Each wall is flat, endless, passes through zero and stands at right angles to its row. A trip goes straight from one point to another. Which walls does it cross, in order?
In the rows, zero is written as 128.

Walls:
(1): [116  94]
(2): [131 115]
(3): [163 110]
(4): [146  90]
(5): [194 162]
(6): [190 128]
(7): [135  96]
Trips:
[155 129] to [93 78] => 1, 5, 6, 3
[135 158] to [ 82 131] => 6, 5, 1

Walls:
(1): [125  89  86 110 103  95 117  76]
(2): [135 169 136  82 116 106 134  98]
(3): [132 163 139  81  96  52 109 174]
(4): [129  96 154 150 146 144 165 128]
(5): [130 124 117 153 149 101  79 132]
(6): [ 94 113 105 161  87 107 134 150]
(7): [132 121 148 223 181 129 152  46]
Trips:
[ 56 145 141 106 169  83  83 145] to [124 135 121 116  84 116  84 136] => 1
[117 107 143 149 129 131 160  61] to [196  80 133 124 154 142 104 100] => 2, 5

Walls:
(1): [139 121 121 155 148 116 166 159  98 141  98 127 121 118]
(2): [ 84  80 117 175  87  89 181 145 152 175 112 136 137  48]
(3): [135  99 122 127  62 163 128 189 122 110 150  65 138 119]
(4): [128 119 120  93 108  84 149 100 173 117 179 135 103  98]
(5): [ 96 110 136 103  99 128 116 104 120  96 159 113 128 205]
(6): [ 81  91 117 175 120 126  85 187  83 116 134 120  85 140]
Trips:
[ 83 117 138 129 116 125 149  73  97 132 161 157 172 125] to [ 94 149 121 116 113 101 128 104 134  95 135 152 129 136] => 2
[122  71  83  75 108 102 120 117 107  81 108 127 148 115] to [172 165 115 164 120 170 158 139 130 140 128 206 107 131] => 6, 1, 5, 3, 4, 2
[ 91 135 150 114 102 122 139 105 104 174 110 126 101  66] to [139 139 119 142  93 100 111 131 149 100 167 156 113  87] => 6, 1, 3
[126 134  97 123 122 148 145  37 130 133 113 188 178 116] to [136 145  72 143  68 142 195 122 116 186 196 181  81 165] => 5, 1, 3
[168 124 150 121 108 179 143 180 145 113  79  86 136 115] to [ 75 142 139 120 126  77  90 138 111  96 124 118 136 134] => 6, 5, 1, 3, 4
[126 157  80 169 147  62 104  78 154 203 129 156  73 144] to [124 146 148 120  68  93 111 107 167 118 145 149  90 128] => 1, 5
[126 123 124 115 178 134 119 144 183 190 142 111 153 109] to [184 116  71 133 168 112 137  55 159  67 187 149 112 132] => 2, 5
[ 94 114 115 127 169 119 122 113  96 115 171 122 171 157] to [120 143 150 107  99  89 136 125 182  94  89 125 122 152] => 4, 6
[121  96 118 101  94 189 131 152 152 123  83 101  92  89] to [116 119 204 129  95 122 116 205 146  90 130  84 110  81] => 4

Walls:
(1): [146 123 167 158  98 145 148 131 133 120  96 134 118  91 155 123 154 161
 165 142 134 113 105 126 153 149 104 175 145 117 169 108 153 198 120 151
 139  97 174 128 143 205 197  68  63 146 111 171]
(2): [128 111 112 141 138  95 168 102 161 141 133  62  88  95 100 203 107 136
 130 101 178 119 160 129 110 129 210 141 110  49 115 123 139 155 131  86
 126 145 116 168 103 161 133 123 166 153 129 117]
(3): [117 162 172 103 118 139 100 122  99 145 123 118 119 153  92  96 109  72
 174 120 163  90  91 101 143  77 127 143 121 176 151 114  93 107 137 137
 165 120 116 104 170 120 138 120 145 114 146 159]
(4): [119 145 107 135  95 157  90  94 138 162 122 153 122 142 142 164 183 133
 125  78  86  96 152 151  90 135 133  68 155 154 168 125 136 159 127 172
 140 111 147 134 102 131 121  58 137 152  92 137]
(5): [131 160 144 156 140 139 126 159 125 133 166 150 155 156 157 161 105 130
 107 130 116 114 110  64 108 137 104 111 162 102 200 119 176 168  93 138
 149 155 114  96 134 151 156 207 163 118  85 174]
(6): [155 144 150 123 112 139 131 182 116 144 190 163  85 110 171 122 145 108
 149 113 110  99 115 156 176 132 105 177 121 113 116 139  99 102  70 178
 134 133 182 143 105 122 179 124 169 150 135 126]
(7): [ 31 162  85 127 108 120 224 127 156 127 165 108 150 151 154 108 102  95
 129 108 153 119 104 152 134 100 131 115 167 171 159 137  91 109 174  73
 119  43 145 203  81 155 124 129 113 115 109  88]
Trips:
[121  77 114 135 142 126 119 127 102 164 159 140 159 133 196 184  90 118
 130 152 110 190 111 192  81 180 152  86 137  68 123 127 119 143 113 136
 160 170 100 132 118  71 106 151 143 102 166 119] to [ 87 136 138  68 102 100  77 132 203  89 167  90 137  86 128 115 131 163
 164 147  85 160 154 156 124  60 101 113 108 160 146 156 144 115 109 146
  86 112 117 106 109 107 172 123 118 129 134 121] => 4, 6, 2, 5, 7
[159 127  95 129 134 141 158 141 107 117  87 139 147 105 104 131 146 139
 159 105 144 164 184 106 102 117 172 133  36 151  98 158 182 146 111 136
 149 147  89 155 187 109 170 115 182 127 111 136] to [134 105 112 182  87 158 124  89 123  94  68 122 163 167 141 140 157  87
 146 122 115 115 138 132  85 123 119 138 115 146 163  99 131 125 163 117
 152 152 161 109 104 139 104  72 167  75 133 138] => 4, 3, 1, 2, 7
[127 145 117  88  81 156 148  62 171  90 109 173 156 112 144 123  82 136
  85 108 152  63 103 130 133 124 165  90 110 139 114 151 118 169 154 174
 113 139  96  67 149 137  86 190 122 174  94 142] to [ 91 105  98 105 117  85 108 163 157 126 116  83 123 148 195 170 135  98
 120 113 164  80 167 154 137 112 150 145 115  86 155 137 152 130  74 214
 146 109 113 111 183 152 149 160 122 106  97 177] => 2, 1, 6
[128  94 137 108 146 135  88 131 136 128  95 101 151 117 169  58 158  93
  96 101 132 154 159 131 133 182 116 127  93 153 103  76  86 135 150 134
  96 123 100 166  90  63 116 163 137 179  77 166] to [162 162 110 124 127  98 132 134  65 169  93 178 111 129  93 166 160  96
  96 132 133  91 126 122 104 104 160 138 163 102 103 133 138 147 108 179
 131 132  88  61 157  44 166 106 103 177 141 108] => 6, 3, 5
[120  77 177 164 108  81 112 123 130 138 111 136 200 117 130 140 144 106
 127 129 120 119  65 128 116 118 164 120 177 118 138 193  79 163 155 143
 123 131 140 158  73 134 193 148 114 140 120 131] to [137  89 106 109 158 115 134 103  85 134 129 107 123 150 120  79 191 185
 128 133 169 117 121 142 187 127 146 129 187 112 130 139 146  99  87 124
 173 134 103 136 192 140 119  30 137 191  54 137] => 5, 3, 7
[113 145  61 101 127 177 137 133 148 135 159 132 167 115 105 127 127 142
 134 121 116 175 163 148 180  98 115 118 102  78 102 169 104 158 107 134
 198 174 111 185 147 102 143 109 153 138 156 136] to [112  66 142  95 116  96 141 176  92 157 140  92 157  97 106 140 128  80
  79 146 133 138  92 106  85 162 117 173 130 145 161 149 139 173  89 109
 115 100 121 160 123 135 163 110 135 178 126 115] => 7, 1, 5

Walls:
(1): [105 111 168 135 162 185 142  61 147 144 118 109 125 110 113 143 152 167
 104 119 121 203 133 139 137  92 114 179 143 110  76 154 101 162 105 119
  83 128  51  85 125 155 123 162 175 154 136 127]
(2): [171 133  95  79  78 141  92 134 139  68  98 156 151 129 189 104 131 138
  93 121 191 105 152 147  83  90 186 147 142 110 129 141 146 103 171 141
 100 103 135 144  98  87 103 156 142 104 110 111]
(3): [ 91 115 139 149  95 137  96 118  84 117 122 152 183 161 114 196  91 116
 132  87  90 112 136 150 135 152 192 101 116 126 115 124 217 119 149 123
  96 130 160 124 104 124 163 100 120  68 108 131]
(4): [130  69 119 135 123 156  89 134 174 112 128 156 106 135 181 179  94 182
 151 195  67 111 165 109 150  93 103 116 108 150  88 127 100 108 146  77
  93 152  98 150 115 117 158 142 112 153  72  68]
(5): [186 143  93  92 137  95 102 149 131 113 140 126 122 141  95 103 127  83
 156 142  99 138 133 100 107  82  98 143 180  66  69 145 129  55  93 179
  77  85 112 112 143 139 108 156 134 133 127 120]
(6): [110 156 142 101 154 109 102  83  85 183  82  88 128 169 163 131 146 199
  80 123 163 100 131 113  92 100  66 110 100 107 127 141  97 163 113 174
 100 153  91 231  96 159 169 107 134  70 124 148]
(7): [ 84 161 115 137 130  62 144 102 134 134  56 157  73 143 139 190  75 113
  92 144 153 135 148 120 130 146 117 158 111 113 164 139 146 108 147 165
 105 120 202 102 147 132 141  51  90 148 143 104]
(8): [154 116 135 108 135 111 112 156 158 172 117  95 155 149 101 168  98 180
  98 111  66 109 144 228 164  67 154  55 111  57 165 135 145 135 173 110
 104 119  69 114 117 160 110 158 110 144 135  99]
(9): [127 142 135 133 101 179  82 109 137 144 129 113 192  81 140 153  95 126
 114 144 142 150 199  94 141 177 121 165 151  69  71 114 143 129 119 145
 108 156 186 100 107 126  87 111 116 115 117 103]
(10): [164  68 161 127 139 138 190 115 129 120 170 147 111 137  57 136 129 194
 167 124 115 132 105 129 104 156 131 122 190 165 119 157  78 123  84 126
 130 113 101  97 161 123 130 161 141 119 123 119]
Trips:
[142 119 127 107 138 153  86 110 151 158 124 141 153 159 168  80 125 133
 143 157 145 148  98 120  79 107 144 100 124  91 144 127 122 111 115 133
  96 142 116 119 114 165 226 187 137 109 145 141] to [163 170 119 102 143  95 123 156 112 113 123 116 167 160 140 135  98 157
 158 126 152  88  93 108 151 167 115 112 134 128 144 204 143 167 133 101
 171 177 122 136 107 143 106 149  79 176 164 168] => 1, 4, 5, 2
[154 139 142 137 149 175 137 169 176  82  95 174 108 112  50 158 118 146
 165 135 121  91 187 133 169  91 128 113  56 150 110 125 131 133  84  97
 123 130  98 126 170  76 155 152 125 124 169 158] to [ 94 146 118 162 172 153 114 112 160 117 156  90  91 164 104 107 148  87
 131 152 148  78 125 149 126 148 167 140  97  91 159  95  78 136  89  93
 135 129 172  87 161 125 120  87  97 109 108  97] => 1, 7, 8, 4, 10, 9
[ 97 119 106 125 161  82  95 185 160 162 116 137 105 116 206 147 111 125
 168 153  97 127 117 127 102 127 100 181  42 160 132 122 147 153 162 176
 147 141 158 145 114 123 157 144  76 177 136 116] to [149  97 151  97 109 114 114 115 134 147 133 137 108  98 175 154 120 119
 144 105 136 151 139  84  96 113 119  97 168 102 149 174 141 132 164 192
 120  99  71  68 111 140 127 136  43 130 101 124] => 8, 2, 5, 9, 1, 10
[114 122 118 156 134 142  77 124  94 158 158 153  85 178 155 117 103  84
 107 112 150 154 167 144 144  92 151 189 158 117 110 128 159 135  80 106
 129 117 105 117 138 105  97 109 129  69 166  78] to [133 149 159 156 154 131 141 194 119  91 139 146  91 147  69 154  88  93
 145 144  58 120 158 132  98  99 195 104 132 158 138  89 111 161 141 100
 141 133 140 117 166 151 118 186 135 172 169 150] => 8, 2, 9, 10, 7, 4, 1
[152 130 124 105  75  98 127 157 138 103 143 145 169 103 136 149 168 137
 161 135 145 157 154  83 103 130 122  94  93 139  71 149  89 129 132  85
 162 139 125 153 150 120 171 203 100 132 133 145] to [ 95 113 128 123 154 127 153 112 103  67 122 168 130 143 137 144 119 151
 121 106  92 142  82 145 114  82  91  96 163  95 146 150 104 156 142 137
 155  87 100 149 133 114 109 126  93 161  74  77] => 8, 1, 6, 7
[144 120 108  67 188 137 108 165 110 142 123  84 163 142 152 103 153  83
 119 116 119  87 118 174 102 113 126 127 129 129 170  47 124  96 159 101
 154 153 155 169 110 192 160 148 170 127  91 125] to [141 175 108 106 126 110 132 125  79 128  89 119 142 123 150  71 110 109
 119  83 135 121 176 133 121 154  98 151  90 156  55 124 160 146 152 168
 168 158 119 146 154  77 115  67 169  72 116 151] => 3, 8, 9, 7
